Each point is reached from the start by the listed moves, each made once or not at all, plus a little noise. Is the number of moves made odd or even? Then give how often each move was made.

Moves:
(1): [-0.03 -0.33 -0.33 -0.12 -0.55]
(2): [ 0.99  0.50  0.31  0.12 -0.02]
(3): [-0.62  0.20  0.75  0.32  0.13]
Start: [ 0.15  0.00 -0.03 -0.01 -0.12]
Points:
[-0.41  0.17  0.70  0.29  0.01] -> odd (0, 0, 1)
[-0.48 -0.17  0.40  0.25 -0.50] -> even (1, 0, 1)
[ 0.49  0.70  1.05  0.44 -0.03] -> even (0, 1, 1)
[ 0.12 -0.33 -0.43 -0.09 -0.68] -> odd (1, 0, 0)

Moves:
(1): [ 0.36  0.03 -0.37 -0.29 -0.07 -0.26  0.74 -0.36 -0.48]
(2): [ 0.27  0.31 -0.68  0.28 -0.13 -0.06 -0.39 -0.04 -0.07]
(3): [-0.01  0.45  0.28 -0.27 -0.54  0.01  0.05  0.41 -0.26]
(4): [-0.32  0.16  0.07  0.68 -0.25  0.05  0.29 -0.07  0.05]
(5): [ 0.31  0.51  0.47  0.01  0.09  0.53 -0.01 -0.15  0.32]
(6): [-0.46 -0.12 -0.10 -0.48 -0.41  0.53  0.08 -0.11  0.27]
(7): [-0.18  0.09 -0.22 -0.11  0.44 -0.25  0.17  0.44  0.51]
(8): [ 0.26 -0.26 -0.15  0.16 -0.25  0.39  0.37  0.44 -0.13]
(9): [ 0.25 -0.06  0.19  0.12 -0.28 -0.24 -0.12  0.02  0.57]
Start: [-0.24  0.34 -0.16 -0.32 -0.06  0.30 -0.05 -0.02 -0.07]
Points:
[-0.65  1.01 -0.97 -0.06 -1.16  0.98  0.52  1.04  0.30] -> even (0, 1, 1, 1, 0, 1, 1, 1, 0)
[-0.64  0.89 -0.29 -0.64 -1.14  0.14  1.19  0.34  0.59] -> even (1, 0, 1, 1, 0, 1, 1, 0, 1)
[ 0.19  0.44 -0.52 -0.59  0.00 -0.45  0.77  0.08  0.58] -> odd (1, 0, 0, 0, 0, 0, 1, 0, 1)

Moves:
(1): [-0.26  0.30  0.09 -0.29 -0.24  0.09  0.09 -0.03  0.39 -0.38 -0.05 -0.39
 -0.01 -0.16  0.04 -0.06]
(2): [ 0.19  0.15 -0.33  0.03 -0.12 -0.08 -0.51 -0.17 -0.19  0.16 -0.54  0.21
  0.22  0.30  0.13 -0.13]
(3): [-0.26  0.08  0.41  0.15 -0.17  0.27  0.03  0.05  0.09 -0.37 -0.01  0.42
 -0.04  0.12 -0.02 -0.05]
(4): [ 0.19  0.14 -0.07  0.49  0.10 -0.07  0.54  0.05 -0.34  0.10 -0.16 -0.04
 -0.08  0.30  0.36  0.05]
(5): [ 0.24 -0.03  0.37 -0.24  0.04 -0.29  0.08 -0.08  0.05 -0.22  0.06  0.29
  0.15 -0.06  0.35  0.36]
(6): [ 0.23 -0.22  0.28 -0.04  0.06 -0.41 -0.13 -0.21 -0.26 -0.37 -0.24 -0.29
  0.34  0.13  0.06  0.71]
(7): [-0.44 -0.16 -0.07 -0.09  0.22  0.30  0.32 -0.12 -0.08 -0.56 -0.08  0.01
  0.14 -0.17 -0.09 -0.55]
(8): [-0.45 -0.07 -0.06  0.36  0.64  0.05  0.33 -0.11  0.40 -0.10 -0.25 -0.02
  0.31 -0.40 -0.09 -0.09]
(9): [-0.28 -0.15  0.35  0.07  0.19  0.58  0.10  0.25  0.15 -0.35 -0.25 -0.11
  0.04 -0.03  0.16 -0.32]
(10): [-0.03  0.12 -0.37 -0.03 -0.19  0.37  0.29 -0.03  0.44  0.01 -0.17  0.29
 -0.03  0.08  0.07 -0.04]
(11): [ 0.35 -0.06 -0.18  0.12 -0.61 -0.26  0.02  0.02 -0.23  0.14  0.05  0.16
  0.02 -0.47  0.13 -0.09]
(12): [-0.03 -0.26  0.36 -0.07 -0.05 -0.09 -0.14 -0.04  0.29 -0.13  0.12  0.16
 -0.19  0.06 -0.03 -0.28]
(13): [-0.23 -0.12  0.16 -0.39 -0.10 -0.36  0.03 -0.19 -0.23  0.15 -0.29  0.13
 -0.26 -0.06 -0.16  0.05]
(14): [-0.22  0.19  0.15 -0.25 -0.32  0.05  0.13 -0.39 -0.29  0.39  0.28  0.25
  0.30  0.20  0.05 -0.02]
Start: [ 0.09  0.20  0.15 -0.18 -0.01 -0.26 -0.07  0.07  0.07  0.01 -0.06  0.08
  0.34 -0.11  0.12  0.02]
Points:
[-1.23  0.06  1.59 -0.06  0.32  0.56  1.53 -0.57  0.89 -1.98 -0.82  0.61
  1.24 -0.03  0.98 -0.32] -> odd (1, 0, 1, 1, 1, 1, 1, 1, 1, 1, 0, 1, 0, 1)
[-0.71  0.16  1.06 -0.67 -0.41  0.26  0.34 -0.07  0.62 -1.34 -1.05  0.11
  0.49 -0.04  0.28  0.27] -> even (1, 0, 1, 0, 0, 1, 0, 0, 1, 1, 0, 0, 1, 0)
[-0.55 -0.08  1.01 -0.07 -0.04 -0.06  0.32 -0.69 -0.29 -1.32 -1.06  0.95
  1.84 -0.51  0.82 -0.17] -> odd (0, 1, 1, 0, 1, 1, 1, 1, 1, 0, 1, 0, 0, 1)
[ 0.04  0.63 -0.22 -0.23 -0.34 -0.02  0.74 -0.68 -0.32 -0.14 -0.66  1.10
  1.02  0.47  1.03 -0.27] -> even (0, 1, 0, 1, 1, 0, 1, 0, 0, 1, 0, 0, 0, 1)
[ 0.04 -0.38  1.03 -0.06  0.38  0.12  1.09 -0.07  0.29 -1.57 -0.75  0.35
  0.72  0.28  1.07 -0.07] -> odd (0, 0, 0, 1, 1, 1, 1, 0, 1, 1, 0, 1, 0, 0)
